Rows are points. Any point is a mix of the corners, with weights that add up to 1. It lies inside the corners' shape when no weight is negative. Say inside or outside, and name the corners with a negative weight.
In the rows, 128 means zero.

Corners:
(1): [136 206 161]
(2): [61 98 91]
(3): [157 163  97]
(4): [142  80 102]
Points:
[ 83 134 106] => outside (4)
[114 185 158] => outside (3)
[169 163 106] => outside (2)
[140 117 114] => inside
[118  99  75] => outside (1)
[161 143 107] => outside (2)
[121  98 104] => inside

Corners:
(1): [ 52  93 128 165  80  61 183 128 134]
(2): [164  81 140 179 114 160 105 126  75]
(3): [153 106 119  56 137  99  90  52 128]
(4): [ 76 158  85 146 118 125 116 135 126]
(5): [162 128 148  58 146  89 118 117 131]
(6): [137  97 186  93 147 115  67  96 111]
(7): [164 104 181 186 191 180 126  92  70]
(8): [130 148 155  54  78  98 110  68 105]
(9): [ 59  94 100 149  93 167 162 144 112]
(10): [ 72 131 101 142  63 128 146 126 191]
Points:
[127 129 149  89 101 113 113  88 107] => inside
[109 116 123 111 102 109 122 107 129] => outside (7)
[112 131 129 112 120 116 110 112 120] => inside
[214 109 174  84 182 133  62  78  66] => outside (1, 9, 10)
[127 122 143  99 100 111 115  91 109] => inside
[ 83  98 125 118  34 100 138 137 164] => outside (3, 4, 7)
[102 111 123 155 102 136 126 118 119] => outside (5)
[107 100 154 160 104 124 143 128 121] => outside (3, 4)

Corners:
(1): [114 122 107  68 134 126 117 160  75  91  87 109 121 142 117  75  92 162
 140 132]
(2): [127 155 103 115 155  84 131 103 133 146 169 140 152 102 147  96 148  44
 120 172]
(3): [180 180 149 117 103 158 249 139 157  85 140 162 101 121  81 133  84  71
  65 186]
(4): [ 93 101 121 150 117 138 107 134 106 189 134  92 222 149 134 157 114 147
 172 130]
(5): [152 160  60 127  99 122 149 129  50 102 130 166 118  95  53 125 189 117
 155 147]
(6): [ 75 154 119  89  96 156 122 131 122 108 159 173 166 181  88 178 128 101
 131 104]
(7): [122 167 116 132 113 134  57 105 140 168 116 160 160 123  98  94 163 163
 109  84]
(8): [139 109 150  90 161 136  86 143 143  56 107 134 131 157  95  71 165 109
  79 136]
(9): [ 93 179 114 128 140 116  63  89 127 157 165 109 138  76 110 131  78 186
 143 181]
(10): [125 107  88 131 108 106  88 161 147 119 165 119 154 139 183  77 133 141
 134  75]
(11): [110 126 108 103 193 205 101 179 139 169 128 205 148 108 129 101  71 126
 140 200]
(12): [ 76 147 178 108 107 124  96 131 108 176 205 154 171 161 101 131 111 142
 141  81]
(13): [123 121 104  92 164 128 104 123 126 121 119 113 120 125 102  79 183 199
 141 156]
(14): [128 115  98 148 117 105 131  97 108 139 164 116 126 175 109 109  93 122
 138 148]
(15): [164 165  88 121 100 141 115 125  97 152 127 138 158 173 136 144 145 126
 143 139]
(16): [185 121 131 143 160 146 158 125 102 189 123  94 169 189  83 149  97 108
 142  96]
(17): [ 63 163 149 113  78 120 106 101 137  54 162 191 207 111 125 121  82 222
 195  90]
(18): [133 185 110 152 162  99 114 174 104 150  94 148  70 124 118  99 147 152
 147 165]
(19): [152 130 163 136  81 164 149  73 149 154 104 125 145 106  96 146 109 166
 178 122]
(20): [118 147 147  87 179 121 110  88 108 127 128 157  70 134 122 134 114 151
  55 154]
(21): [124 153 140 147 121 156 135  88 105  87 142 108 110 155  97 100 156 117
 128 127]
Points:
[134 136 125 123 127 144 132 126 125 130 133 149 141 141 110 118 133 126
 129 132] => outside (1, 9)
[138 149 110 135 128 107 149 128 118 108 146 114 134 153 139 125  95  89
 114 157] => outside (5, 7, 11, 12, 13, 19)
[122 148 121 111 129 153 115 124 114 110 108 150 126 124  92 117 123 166
 136 159] => outside (2, 10, 12, 16)
[128 146 112 117 123 144 139 143 105 124 142 134 193 126  94 118 138 105
 139 156] => outside (6, 10, 14, 18, 19, 20)
[108 141 120 117 117 130 105 127 119 112 142 141 152 135 100 103 130 146
 153 110] => outside (3, 4, 15, 20)
[ 85 158 122 107 120 121  78 125 114 167 152 165 159 109 128 129 122 174
 158 119] => outside (3, 8, 14, 16, 21)

Corners:
(1): [177 126 148 188 164 148  70  93 156 154  98 148 110 127 142 103  56 104
 135 174]
(2): [116 181 125 177  71  83 146 113 125  91 116 184 179 185 119 151  60  38
 179 178]
(3): [176 122  79 111 151 137 147 142 128 143  91 130 153 117 138 121 116 161
 165 148]
(4): [171  76 167 116  93 102 164 126 156  81 169 108 125 153  92 161 200 112
 111  87]
(5): [130 174 150  62 142 145 108 154 120 165 177 171 231 170  90  84 177  98
 104 159]
(6): [116 130 100 137 110 161 157  83 111 130 121  58 124 189 101 130  95 168
  99  85]
(7): [ 98 175  63 150  86 106 136  83 150 165  92  80 186 121 150 115  86 195
 163  99]
(8): [146  98 181  71 102 101 152 187 180 104 168  61 101 137 155  78 129 146
  89  80]
(9): [102 107 156 124 162 112 141 156 166 104 171  55 137  84  86 160  99 170
  96  99]
(10): [ 99 181 179 151 176 138  63 179 192 157 161 101 147 172 151 130 118 191
 128 152]
(11): [178  77 147 154 133  99 134 142  73  83 101 153  80 162 164  80 138 107
 162 171]
(12): [153 134  89 125  77 148 102 138 171  60 187  73 197 113 108 101 161  83
 126  85]
(13): [105 196  98  86 163  80 170 158 168 134 100 147 118 112 113 100 157 149
 123  84]
(14): [ 90 145 189 174 140 114 145 185 147 111  89 140 180 136 178 154 117  56
 136 158]
(15): [118 149 176 116  98 132 165 149  76 175 100 166 121 156 102 165 132 135
 159  86]
(16): [122 106 109 135 109  90  76 147 104  89 126 168 202 145 112 161  93 163
 109 148]
(17): [162 175 164 163 183  82 174 137 139 105 135 160 153 114 186 118  89  35
 126 112]
(18): [169 160 108  46 126 120 120  64  82  91  95 108  83 148 140 121 127 176
  88 137]
(19): [140  84 110  97  81 123 109 164  88 150 170  71  86 190  96 153 174 161
  77 135]
(20): [139 175 120 117 128  72  56 163 162 161  79 104 198 130 146 133 116  30
 189  93]
(21): [108  87  98  31 142 116  84  62  91  89 124 168  66 157 188 173 129 176
 163 162]
Points:
[147 123 116 108 136 117 152 112  79 141  97 164 111 160 128 125 145 146
 127 144] => outside (2, 8, 9, 10, 12, 20)
[155 118 153 119 175 120 136 116 101 133 121 168 104 136 140 140 142 160
 110 160] => outside (2, 6, 8, 12, 20)
[141 141 125 129 114 120 130 125 135 123 115 112 122 153 142 123 121 116
 142 117] => outside (5, 9, 16)
[127 154 141 132 116 128 142 138 138 134 133 119 152 147 113 134 116 132
 119 114] => outside (11, 20, 21)
[148 128 159 102 152 140 129 117 142 100 142 122 125 117 159 111 138 140
 131 136] => outside (2, 6, 13, 16, 19, 20)
